Each row of a before or after table is a point. The points were changed in one or more steps. Then noise was added and the rows were shuffled. The steps act on columns, c1 being the first. Name the steps. A step turns or swaps two columns, mirrors them in a line or flattens them onto one, adds a multiple of one to another, or multiplies or shifts one. Angles are multiples of 10 degrees, from the lower column toward the higher: turns from -170 to 170, lines from 10 to 170 but not 90. Use the fewest steps. Two steps may share a column if one is a turn and the other turns, adds or multiplies; they go together, in the order done. Otherwise the lowest column goes first.

Before, 9 rows:
[[-59 -19  28]
 [  8 -23 -22]
 [-14  42  42]
 [  2  17  -2]
 [  6   9  13]
 [ -8 -16  43]
 [  6  27  25]
 [ -1 -11  43]
 [  8 -29 -48]]
After (9 x 3):
[[-39 -10  24]
 [ 23 -16  -8]
 [ 42 -21 -25]
 [ -6   7  12]
 [  3  12   0]
 [-34  -6  26]
 [-16  18  21]
 [-42  29  16]
 [-61 -13 -27]]
Steps: turn c1 and c3 by 50 degrees; multiply c2 by 0.7

Before:
[[ 11  -3  -9 -31 -16 -29 -16   8]
 [ 13 -26 -12   1  32  11 -47  33]
 [ -3  13  33  -3   8  33  20  26]
 [  9 -11  16 -31  28 -32 -22  15]
 [-23   5 -11 -43   8  -8   3  20]
 [ -7 -31   8 -52  19  -3 -24 -15]
 [-54  -7  37  19 -14 -11  -7 -15]
 [-17   9  -8 -50 -17   5   1  15]
 [-25  28  30   0  -7  -7 -28  14]
 [  6 -31 -20 -34   5 -35 -36 -14]
 [-21   6  50 -27  -2  26   2  24]
 [ -8  55  13 -13  -6 -12  -2  -5]]
After (12 x 8):
[[  9 -32  -7 -53 -12  -4 -22 -35]
 [ 61   7 -27  18 -15 -13  -7 -22]
 [-12 -41   9   1   0  13 -46 -14]
 [-10 -23  18 -32 -20 -46 -34 -50]
 [-13   8   6 -33 -14 -36 -15  -7]
 [  8  37 -13 -11  38 -13  -1  -7]
 [  9   0 -32  -3  18  42  21  45]
 [ 29  25 -27   1  17  -9 -28 -14]
 [ 22  -3  14 -44   8 -12   3  22]
 [ 16  19  10 -49  -5   6   1  15]
 [ 28   7 -44 -28   3  33   2  25]
 [ -4 -29 -18 -32  12 -43 -22  -7]]
Steps: turn c1 and c3 by -170 degrees; turn c2 and c5 by 50 degrees; multiply c6 by 1.3; add 1 times c7 to c8

Before:
[[-23 -37   1  12  16 -13 -15   0  30 -16  39]
 [-22 -34 -11  35  12  -1  -4  11  20  13  19]
 [ 20  11  12 -14  24  -9 -12 -10   7  20 -17]
 [ -7  10 -27  12 -13  36  11  -1  22 -16  11]
 [ -4  14  13 -22  27  -8  26 -15   7  24  -2]
 [ 25   9  26  -7 -12  -4   1 -17  -5  22   8]
 [-18  24 -24  10 -11  30  -4  20  -4  -9  28]
 [-40 -20  11  18   8  -4 -17 -15  19   0  10]
 [-16  18 -25   1 -30   8   9  27  17  -2   3]
 [-13   9 -49  -4 -13  11   0  -5   7  11  12]
 [ 16  22   9  11   7 -26   6 -18  -1   7   0]
 [ 12  -4  16 -11   9 -10   9 -14 -21  -1 -12]]
After (12 x 11):
[[-16  34   8 -16   7  -4   6  11   2   8  25]
 [ 18  40 -24  20 -11 -24  -3  11   0  -9 -35]
 [ 36 -31  13 -15   7 -11 -17  18 -26   0   3]
 [ 14  31 -27  28 -30  -1   8   1 -18   0  -6]
 [-24  15  27 -19 -13  -8   0  -8   9  23   4]
 [  3  21  13 -15  27   1  25 -22  -8  24   8]
 [ 10  15 -48  -4 -13  -9   0  -2  -7  13 -12]
 [ -9  -6  17 -15   8  11  10 -11  22   0  13]
 [ 15 -58   2   2  17 -43 -16  12 -33 -15   6]
 [  2  16 -27  -1 -14  -6  11  12 -24 -15 -37]
 [ 20 -53 -13  10  11 -20  -4  35 -26  14  -2]
 [-21  16  13 -10  24  17 -11 -13  -4  20  12]]
Steps: turn c1 and c9 by 170 degrees; multiply c2 by 1.6; swap c4 and c8; mirror c6 and c11 in the line at 140 degrees
